Rows are points. The window is the flat piece filled in between its corners: a triangle in 3 columns, a solid with four corners in 4, and so on. A path goes straight from each point to the next, and from the last back to the first. After which points does the path pass through the window?

Window, 3 rows:
.10,.79,.28
.00,-.13,.39
-.32,-.54,.06
Path:
(1): -.32,.50,.17
(2): .55,-.06,.47
(3): .15,-.35,.06
(4): -.21,-.08,.45
(5): -.10,.11,.71
(6): .15,-.50,-.21
(7): .48,-.16,.10
(8): -.37,.26,.12
Through the window after points: 1, 3, 5

Window:
.18,-.31,.00,-.10
.44,-.14,.34,-.06
-.47,.08,.94,.27
-.32,.13,.01,-.42
Path:
(1): .02,.10,-.15,-.04
(2): .15,.34,.31,.37
(3): .03,-.51,.63,-.05
(4): -.01,-.38,.38,-.36
(5): .58,.02,-.09,.28
(6): -.01,.44,.23,.13
(7): -.34,-.04,.19,-.38
(8): .31,-.49,.58,-.20
(9): .07,.30,.01,-.09
(10): -.13,.27,.07,.04
(11): -.38,.01,.32,-.37
(12): -.20,-.02,.15,-.51
(13): -.35,.23,-.05,-.20
(14): .07,.18,.53,.29
(15): .02,-.54,.47,-.09
(16): -.03,-.24,.08,-.49
Through the window after points: 4, 6, 8, 10, 12

Window:
-.19,.15,.42,.18,.92,.35
.30,.37,-.04,.17,-.46,.00
.16,.13,-.63,.00,-.07,-.50
-.08,.04,-.13,.42,-.18,.48
.05,-.59,-.17,.06,.05,-.42
.31,-.32,.16,-.59,.41,.15
Path:
(1): .58,-.17,.04,-.17,.34,.09
(2): -.08,.09,-.05,-.29,.21,.06
(3): -.23,-.11,.12,-.49,.01,-.11
(4): .49,-.16,-.17,.21,.05,-.02
(5): .94,.07,-.45,.16,-.27,.08
(6): -.48,.39,.27,.08,-.08,-.13
(7): -.37,-.13,-.20,.05,.27,-.12
(8): .61,.05,-.16,-.06,.19,.03
(9): .51,-.23,-.15,.58,.41,-.17
(10): -.31,-.05,.34,-.38,.00,.28
(11): -.25,-.23,.27,-.23,.64,.04
(12): .53,-.20,-.22,.39,.32,.11
Through the window after points: 3, 5

Window:
-.33,.68,-.26,-.61,-.77,-.13,-.34,-.02
-.21,-.04,.04,.30,-.06,-.14,.35,-.36
-.29,-.01,.00,.36,.24,-.61,.14,.07
-.34,-.26,-.55,.13,-.28,-.03,-.25,-.05
.12,-.18,.04,-.19,-.17,-.44,-.03,-.25
.16,-.16,-.32,-.10,.04,-.28,.38,.19
.09,.01,-.02,.43,-.38,-.29,.03,-.03
-.19,.94,-.16,-.15,-.44,.26,-.82,-.32
Path:
(1): -.18,.12,.37,-.06,-.25,-.28,.06,.44
(2): .01,.11,-.58,.03,-.09,-.31,-.23,-.46
(3): -.03,.14,-.21,.21,-.36,-.50,.09,-.19
(4): .05,-.21,.28,.32,-.08,.30,.00,.11
(5): -.22,.21,.20,-.08,-.22,.26,-.26,.07
(6): -.06,.40,-.57,.07,-.28,-.73,-.20,-.20
(7): .30,.56,-.08,.41,.08,-.76,.13,-.34
(8): -.63,-.43,.00,.16,.05,-.24,.03,.30
(9): -.29,.21,.14,-.17,-.57,.04,-.49,.09
(10): .01,.65,-.35,-.05,-.13,-.01,-.33,-.34
(11): .07,.21,-.30,.09,-.31,-.39,-.19,-.32
(12): -.14,-.11,-.14,-.23,-.23,-.20,-.02,.21
(13): -.20,-.11,-.12,.04,-.11,-.08,-.01,.12
(14): -.19,.06,-.73,.19,-.38,-.19,-.21,-.52
(15): -.27,-.20,-.49,.21,-.05,-.60,-.06,-.36
(16): .04,.07,.28,.20,-.06,.10,.07,.06
Through the window after points: 3, 7, 9, 13

Window, 9 rows:
-.04,-.54,.11,-.24,.12,-.02,.51,-.14,-.57
-.17,.90,.25,-.09,-.38,.27,-.21,-.46,-.20
.01,.22,.27,.11,.29,.52,-.49,-.41,-.10
.57,.29,-.32,-.25,.70,.05,-.15,.05,-.24
-.20,-.22,-.48,.36,.00,-.40,.29,.51,.28
-.05,.33,-.72,.26,-.06,-.39,-.01,-.01,-.68
.39,.65,.45,.04,-.20,.45,-.68,-.14,-.30
-.01,-.08,-.85,.12,-.57,.03,-.24,.06,.32
.28,-.04,.30,.60,.11,.37,.57,-.11,.26
Path:
(1): .00,.04,-.52,.15,-.39,.61,-.05,.35,-.11
(2): -.14,.19,-.49,.12,-.02,.19,-.18,.29,-.15
(3): .69,.67,.07,.35,.03,-.51,.01,-.58,.01
(4): .18,.16,-.13,.24,.09,-.53,.15,-.16,-.11
(5): -.42,-.15,-.22,.13,-.47,.60,-.09,.27,-.19
(6): .13,-.01,-.38,.09,.28,.70,-.23,.17,-.49
(7): .21,.13,.07,.32,-.07,-.82,.20,-.24,.08
(8): .05,.10,-.36,.07,-.13,-.48,-.37,-.44,.36
Through the window after points: 8

Window (11 x 11):
.66,.46,.19,.10,-.50,-.06,-.59,.50,-.07,.50,-.60
.42,.73,.00,.14,-.09,-.10,.22,.27,-.38,.38,-.78
.47,.56,-.50,.00,-.38,.25,-.09,-.24,.47,-.01,-.26
.04,.46,-.33,.02,.17,-.20,-.31,.00,.14,-.07,-.15
.17,.30,-.02,.51,-.23,-.05,-.10,-.37,.25,.06,.04
-.26,-.34,.24,-.34,-.26,.31,-.11,-.02,-.21,-.11,.33
.36,-.14,-.35,.07,.08,-.29,.05,-.42,.28,.10,-.29
.03,-.45,-.38,.06,-.28,-.05,-.01,.03,-.52,-.05,.66
.62,.76,.22,-.01,-.02,.40,-.17,.69,.12,.88,-.28
.16,-.30,.06,.13,-.06,-.01,.24,.51,-.22,-.37,.19
-.43,-.52,-.36,.28,.10,.42,.09,.22,-.27,-.17,-.02
Path:
(1): .26,-.11,-.16,.13,-.06,.13,-.14,-.11,-.16,-.07,.23
(2): -.22,-.07,.05,-.16,-.39,.06,-.11,.38,.09,.19,-.09
(3): .02,.46,-.45,.11,-.37,-.04,.06,.17,-.03,.23,-.18
(4): .55,.08,.26,.14,.01,.27,-.21,-.02,-.06,-.03,.03
(5): .38,.15,-.16,.18,-.14,.26,-.15,-.07,-.35,.13,-.25
(6): -.01,.02,.02,-.32,-.18,-.32,.00,.81,.11,.11,.10
(7): -.19,.06,.03,.30,-.64,.08,.14,.66,.35,.29,.11
(8): .19,-.32,-.37,.03,.44,.24,-.03,-.18,-.48,-.44,-.14
(9): .40,.26,-.02,.01,.05,.19,-.19,.00,.09,.17,-.20
(10): .02,.07,-.14,.21,-.67,-.51,.20,.46,.04,.38,-.66
(11): -.07,.43,-.15,.32,-.40,-.08,-.05,-.02,.44,.21,-.20
(12): .94,.22,-.12,-.03,.13,.22,-.05,-.11,-.60,-.02,-.23
(13): .34,.33,.00,.26,.05,.04,-.08,.08,-.15,.01,-.26
(14): -.22,.21,-.38,-.15,-.51,-.22,-.03,.00,.56,.39,.21
(15): -.52,.03,-.10,.27,.06,.10,.16,.28,.22,.27,.24
(16): .42,-.29,-.29,.07,-.10,.33,-.05,.13,-.68,-.32,-.54
Through the window after points: 7, 11, 13, 15

Window:
-.13,-.52,-.52,-.14,-.40,-.43,-.28,-.26,.46,-.17,.18,.31
-.75,-.36,-.09,-.20,.54,-.64,.27,-.38,.15,-.12,.05,-.39
-.47,.04,-.34,-.28,.24,-.87,.75,.62,.51,.33,.58,.66
.09,.13,-.10,.44,.19,-.27,.08,.18,-.37,-.14,.31,-.37
-.03,.11,.50,.35,-.15,.24,.69,.01,-.02,.40,.57,-.11
-.11,.11,.25,.47,.08,.20,.40,.04,-.02,-.27,-.40,.16
-.05,-.20,.21,.13,.22,-.12,-.21,-.02,.00,.40,-.21,-.33
-.55,.09,.23,-.32,-.39,-.04,.01,.46,.09,-.41,-.16,-.27
.29,.27,.34,.23,.16,-.22,-.07,.07,-.11,-.21,.76,.43
.24,-.02,-.09,-.12,.17,.66,-.19,.29,.14,-.03,.02,.07
.49,.05,.11,-.20,-.19,-.02,.06,.30,.21,-.29,-.28,-.39
-.46,.67,-.55,-.28,-.06,-.31,-.14,-.34,.34,-.25,.29,.84
Path:
(1): -.08,-.37,-.15,-.15,.02,-.24,.94,-.38,-.18,.83,.35,.69
(2): -.19,.14,-.01,.11,-.01,-.15,-.28,.09,.23,-.32,.19,-.02
(3): .15,.39,-.38,.46,.03,.04,-.33,.13,.54,.22,.68,-.51
(4): .03,-.31,.18,-.36,.15,.30,.19,.23,-.33,-.31,-.36,.39
(5): .02,.07,.20,-.51,-.06,-.17,.25,-.11,-.37,-.08,.01,.06
(6): -.31,-.02,.07,.42,.10,-.04,.04,.21,.27,-.08,-.11,-.15
(7): .02,-.06,.17,.16,.14,-.16,.13,-.06,.42,-.22,.21,-.06
(8): -.27,.00,-.12,-.34,-.05,-.20,.12,.13,-.16,.11,-.04,.12
Through the window after points: 3, 5

Window (14 x 14):
.22,-.11,-.69,-.13,.22,.07,.13,-.09,-.14,-.69,.13,-.03,.16,-.13
.44,-.19,-.15,-.23,.22,-.11,.34,-.32,.17,.33,.29,-.41,.09,.51
-.02,-.05,.09,.07,.00,-.25,.11,.25,-.03,-.52,-.13,-.20,-.40,.13
.23,.49,-.03,.15,.15,.04,.35,-.20,.24,-.57,-.25,.40,.08,.04
.36,.09,-.13,-.36,.15,.10,-.14,-.08,.36,-.26,.25,-.45,.04,-.20
-.02,.33,-.04,-.10,.53,-.53,.05,.15,.21,-.07,-.20,.38,.23,.06
-.31,.46,-.17,.15,.01,-.41,.32,.29,.45,.13,-.57,-.31,.23,.22
.20,-.08,.13,.17,-.03,.59,.45,.12,-.35,.27,.43,-.06,.26,-.36
.47,-.09,.05,.51,-.41,.67,-.37,.01,-.71,.27,.16,-.22,.47,-.21
.03,.11,-.35,-.37,-.21,.25,-.05,-.06,-.13,.10,.26,-.12,-.30,.21
.42,-.47,.14,-.29,-.06,.94,-.07,-.28,-.57,.41,-.11,-.31,.58,-.21
-.53,.26,-.15,.28,.45,-.03,-.06,.15,.44,-.43,-.07,.03,-.04,.54
.28,-.14,-.27,-.05,.09,.08,.11,.31,.49,-.24,-.10,.33,.18,.19
.32,.31,-.27,.19,.50,.20,.06,.30,.05,-.03,-.43,-.07,-.07,.01
Path:
(1): .18,.40,-.11,.17,.17,.12,.21,.36,.16,-.11,.11,-.13,.46,.34
(2): .58,.38,.26,-.18,.43,.10,.18,.25,.04,-.04,-.27,-.34,.20,.82
(3): -.25,.18,-.34,.29,.03,.03,.15,-.19,.27,-.48,-.05,.39,-.03,-.35
(4): .07,.08,-.63,.25,-.27,.38,.09,-.24,.21,.11,-.27,.06,-.36,-.48
(5): .11,.10,-.03,-.46,.12,.05,-.03,.15,-.19,-.07,.33,-.17,.06,.49
(6): .12,.78,.00,-.37,.08,.43,.11,.21,.18,-.29,.00,.00,.54,.48
(7): .16,-.20,-.29,.06,.27,-.23,.08,.08,.15,-.14,-.09,.18,-.01,-.08
(8): .00,-.43,-.15,-.17,.25,.05,-.12,-.31,.04,-.10,-.31,.06,-.43,-.08
Through the window after points: 2, 4, 6, 8
